Each row is a point. To make a cloud, some directions were put in groups of two or more. Within a group, all points are equally far from the middle, so they leave a hole (a ring in 2 directions, a hollow ball in 3). The other directions are filled evenly. Then the cloud was stretched, turned, moved and blurred a little. How many holes are there, and how many directions does each take, smallest first?

Cloud (13 x 2)
+0.20; +0.22
+0.11; +0.34
-0.20; +0.39
-0.06; -0.34
+0.12; +0.33
-0.47; -0.02
-0.10; +0.42
+0.11; -0.24
-0.01; -0.32
+0.14; +0.32
-0.24; +0.38
-0.45; -0.14
+0.24; +0.06
Holes: 1 (2)

Cloud (22 x 3)
-0.37; +0.35; +0.36
-0.13; +0.32; +0.33
-0.07; -0.09; -0.13
+0.33; +0.32; +0.24
+0.02; +0.18; -0.02
+0.00; +0.05; -0.35
+0.39; +0.23; -0.02
-0.37; +0.30; +0.15
-0.21; +0.06; -0.49
-0.24; +0.31; -0.36
+0.21; +0.00; +0.54
-0.29; +0.54; -0.09
+0.04; +0.22; -0.35
-0.24; +0.11; +0.25
+0.41; +0.01; +0.10
-0.09; +0.07; +0.30
+0.26; +0.07; -0.23
+0.18; +0.02; -0.26
+0.34; +0.41; +0.21
-0.35; +0.37; +0.17
+0.27; +0.23; -0.03
+0.27; +0.28; +0.36
Holes: 0

Cloud (53 x 6)
+0.15; +0.13; +0.21; +0.47; +0.12; +0.22
-0.40; +0.18; +0.21; -0.14; +0.50; +0.21
+0.26; -0.05; -0.10; +0.39; -0.37; -0.32
-0.05; -0.24; -0.29; -0.35; +0.00; +0.15
+0.13; -0.35; -0.18; +0.10; -0.13; +0.00
-0.63; +0.03; -0.24; -0.11; -0.38; +0.21
-0.15; +0.05; -0.02; -0.36; +0.25; -0.33
+0.03; +0.23; +0.26; -0.42; +0.30; -0.11
-0.30; +0.34; -0.41; -0.07; +0.14; +0.23
+0.00; -0.25; -0.18; +0.33; -0.34; -0.03
-0.19; -0.32; +0.16; +0.10; +0.24; -0.04
-0.51; +0.36; -0.18; -0.16; +0.22; +0.04
-0.46; +0.12; -0.46; -0.05; -0.10; -0.06
-0.21; +0.21; -0.03; +0.16; -0.59; -0.30
-0.44; -0.19; -0.13; -0.10; +0.40; +0.53
-0.15; +0.04; +0.31; +0.05; -0.10; -0.35
-0.31; -0.24; +0.26; -0.13; -0.28; +0.04
+0.09; +0.47; +0.07; +0.39; +0.19; -0.12
-0.32; -0.19; +0.29; +0.17; -0.06; +0.09
+0.10; +0.18; -0.28; -0.37; +0.52; +0.07
+0.30; +0.53; +0.11; +0.34; -0.05; -0.03
-0.35; -0.19; +0.23; -0.09; +0.21; -0.10
-0.68; -0.12; -0.35; -0.30; +0.13; +0.22
+0.30; +0.21; +0.21; +0.08; -0.02; -0.50
+0.06; -0.07; +0.14; -0.24; +0.67; +0.38
-0.49; -0.24; +0.13; +0.01; +0.10; +0.38
-0.11; +0.17; -0.18; +0.38; -0.25; +0.28
-0.35; +0.19; -0.21; +0.01; -0.51; -0.21
+0.34; +0.38; +0.28; -0.06; +0.22; -0.29
-0.49; +0.19; +0.16; -0.06; -0.12; -0.17
-0.10; +0.14; +0.11; -0.12; -0.08; +0.52
+0.24; -0.26; -0.18; +0.17; -0.17; -0.08
-0.12; +0.30; -0.35; +0.35; -0.07; -0.02
-0.31; +0.05; -0.04; -0.33; +0.72; +0.42
-0.17; +0.46; +0.00; -0.37; +0.39; +0.12
-0.30; -0.09; -0.43; +0.08; +0.30; +0.01
+0.33; +0.17; -0.21; +0.13; -0.32; -0.31
+0.09; +0.00; -0.37; -0.03; -0.31; -0.18
+0.41; +0.04; +0.17; +0.20; -0.38; -0.06
+0.34; +0.01; +0.35; +0.12; +0.07; -0.34
-0.09; +0.05; -0.11; -0.61; +0.45; +0.13
-0.65; -0.16; +0.10; -0.26; +0.16; +0.16
+0.21; +0.07; -0.30; +0.16; -0.26; -0.35
+0.28; +0.52; +0.21; -0.02; +0.22; -0.19
-0.12; +0.10; -0.28; +0.43; -0.23; +0.16
+0.45; +0.18; -0.25; +0.09; +0.01; -0.07
+0.31; +0.31; +0.44; +0.07; -0.01; +0.00
+0.39; +0.03; -0.27; +0.01; +0.19; +0.11
+0.17; +0.31; +0.36; -0.14; -0.21; -0.12
-0.14; -0.13; -0.20; -0.02; +0.36; -0.28
-0.19; -0.19; -0.25; -0.44; +0.32; -0.10
-0.19; +0.11; +0.28; +0.30; -0.13; +0.31
+0.07; +0.35; +0.29; -0.33; +0.29; -0.08
Holes: 2 (2, 4)

Cloud (79 x 8)
-0.58; -0.38; -0.26; +0.11; +0.37; +0.08; -0.10; -0.36
-0.31; -0.40; -0.41; -0.01; +0.10; +0.45; +0.27; +0.01
+0.01; +0.21; +0.07; +0.11; -0.03; -0.19; +0.25; +0.14
-0.04; -0.15; -0.43; +0.40; -0.18; -0.03; +0.61; -0.53
-0.17; +0.25; -0.05; +0.16; +0.46; +0.40; +0.04; -0.07
+0.13; +0.02; +0.17; +0.43; +0.02; +0.17; +0.12; +0.08
-0.01; -0.41; +0.19; +0.25; -0.03; -0.25; -0.16; -0.67
-0.13; +0.27; +0.04; +0.45; -0.04; -0.09; +0.07; -0.32
-0.22; -0.47; -0.26; -0.04; +0.16; -0.11; -0.11; -0.21
-0.02; -0.34; -0.21; -0.31; +0.04; +0.29; -0.03; +0.32
+0.35; -0.15; -0.01; +0.40; +0.48; +0.21; +0.12; -0.30
-0.17; -0.50; -0.17; +0.10; -0.18; +0.24; +0.02; -0.18
+0.28; +0.03; +0.32; +0.04; +0.22; -0.39; -0.35; +0.11
+0.16; -0.21; +0.17; +0.16; +0.19; -0.11; -0.46; -0.59
+0.12; +0.50; -0.15; -0.07; +0.00; -0.10; -0.28; +0.15
+0.20; +0.15; -0.12; -0.04; -0.07; -0.16; +0.33; +0.43
-0.01; -0.06; +0.03; +0.41; +0.35; -0.32; +0.38; -0.36
-0.59; -0.05; -0.39; +0.14; -0.01; +0.12; +0.20; +0.26
-0.36; -0.12; -0.31; +0.01; +0.50; +0.03; -0.06; -0.48
-0.13; +0.32; -0.02; +0.64; -0.27; -0.21; +0.05; +0.57
+0.20; +0.15; -0.60; +0.19; -0.05; -0.01; +0.37; +0.25
-0.26; +0.06; -0.19; +0.29; -0.45; +0.31; +0.41; +0.24
+0.24; +0.57; -0.13; +0.11; -0.30; -0.01; +0.10; +0.58
+0.20; +0.35; -0.44; +0.03; -0.01; -0.06; +0.23; +0.37
-0.21; -0.35; -0.33; -0.08; -0.01; +0.57; +0.15; -0.19
+0.36; -0.24; +0.04; +0.13; -0.24; -0.19; -0.19; -0.26
+0.29; -0.29; -0.20; +0.01; -0.03; -0.13; -0.27; -0.44
-0.06; -0.20; +0.49; -0.16; +0.02; +0.06; -0.10; -0.08
+0.03; -0.07; -0.27; +0.14; -0.30; +0.29; +0.45; -0.10
+0.29; +0.03; +0.08; +0.11; +0.08; +0.22; +0.27; -0.09
+0.43; -0.11; +0.31; +0.44; +0.30; +0.13; -0.24; -0.12
+0.15; -0.04; +0.12; +0.50; +0.60; -0.19; -0.37; +0.24
+0.42; +0.19; -0.30; +0.18; -0.29; -0.29; +0.47; +0.02
-0.41; +0.03; -0.17; +0.08; +0.49; +0.19; -0.03; +0.05
-0.06; -0.29; +0.14; -0.31; +0.04; +0.06; +0.16; +0.27
+0.10; +0.19; +0.17; -0.31; +0.17; -0.03; -0.27; -0.35
-0.22; +0.03; +0.15; +0.18; -0.16; -0.28; -0.35; +0.61
+0.08; +0.09; +0.02; +0.66; +0.01; +0.07; +0.00; +0.34
-0.19; -0.40; -0.08; +0.13; +0.61; +0.16; +0.13; -0.08
-0.13; +0.02; -0.28; +0.25; -0.48; +0.18; +0.40; -0.24
+0.35; +0.08; +0.32; +0.02; -0.29; +0.06; -0.05; +0.20
-0.04; +0.32; +0.10; +0.57; -0.32; -0.51; -0.01; +0.02
+0.09; -0.06; +0.03; -0.03; +0.14; -0.30; +0.27; +0.13
+0.18; -0.03; +0.47; +0.05; +0.32; +0.10; -0.11; +0.23
-0.34; +0.20; +0.17; -0.05; -0.36; -0.01; -0.50; +0.20
+0.16; -0.22; -0.14; -0.23; +0.39; -0.31; -0.19; -0.18
+0.13; +0.06; +0.15; +0.48; -0.04; +0.24; -0.07; -0.39
+0.20; -0.23; -0.29; +0.14; -0.18; -0.63; +0.49; +0.06
-0.08; -0.06; +0.01; +0.26; -0.27; -0.13; -0.08; -0.65
+0.54; -0.07; -0.06; +0.05; -0.16; -0.61; -0.12; +0.22
+0.05; +0.29; +0.17; +0.37; -0.31; +0.35; -0.04; +0.15
+0.12; -0.19; -0.06; +0.14; -0.28; -0.16; -0.42; +0.19
+0.19; +0.24; +0.09; +0.41; +0.24; -0.46; -0.04; +0.10
-0.12; +0.24; +0.04; -0.04; +0.03; +0.02; +0.29; -0.17
+0.47; -0.22; -0.15; -0.27; -0.40; -0.39; +0.21; -0.10
-0.78; -0.26; +0.01; -0.30; +0.25; +0.14; -0.07; -0.10
+0.27; -0.03; -0.09; -0.44; -0.17; +0.06; -0.35; +0.03
+0.22; +0.26; +0.01; +0.36; +0.11; -0.23; -0.19; +0.70
-0.41; -0.23; +0.03; +0.12; +0.32; -0.26; -0.09; -0.01
+0.07; -0.56; -0.45; +0.25; +0.20; -0.10; +0.09; -0.24
+0.16; +0.42; -0.19; +0.31; +0.08; -0.39; -0.38; +0.46
+0.02; +0.13; -0.21; +0.02; -0.35; -0.38; +0.39; -0.20
+0.04; +0.13; +0.41; +0.33; +0.03; -0.27; -0.01; +0.14
+0.05; -0.11; -0.35; +0.22; +0.44; +0.27; -0.12; +0.05
-0.10; -0.15; -0.38; +0.42; -0.25; +0.29; +0.21; -0.16
-0.37; -0.38; +0.14; -0.26; -0.06; +0.09; -0.15; +0.09
+0.47; -0.27; +0.09; +0.24; -0.06; -0.21; -0.06; -0.20
-0.17; +0.31; +0.03; +0.31; +0.00; +0.40; -0.16; -0.17
-0.30; -0.27; +0.24; -0.05; -0.07; +0.01; -0.35; -0.14
-0.34; -0.05; +0.13; +0.35; +0.37; +0.63; -0.28; +0.19
+0.17; -0.43; +0.15; +0.30; +0.23; -0.08; -0.30; -0.52
+0.35; +0.08; +0.38; +0.10; +0.05; -0.39; -0.39; +0.14
+0.08; +0.59; -0.08; +0.15; -0.10; +0.14; -0.18; +0.25
+0.19; -0.05; -0.56; +0.24; +0.16; +0.09; +0.09; +0.26
-0.06; +0.13; -0.28; -0.12; -0.13; +0.16; -0.39; +0.03
-0.08; -0.06; +0.08; +0.01; +0.04; -0.33; -0.18; -0.52
-0.24; +0.22; +0.05; -0.10; +0.26; -0.07; -0.04; -0.24
-0.25; +0.06; -0.69; -0.11; -0.25; +0.36; +0.24; +0.23
+0.14; -0.24; +0.11; -0.38; -0.18; +0.10; +0.15; +0.29
Holes: 1 (4)
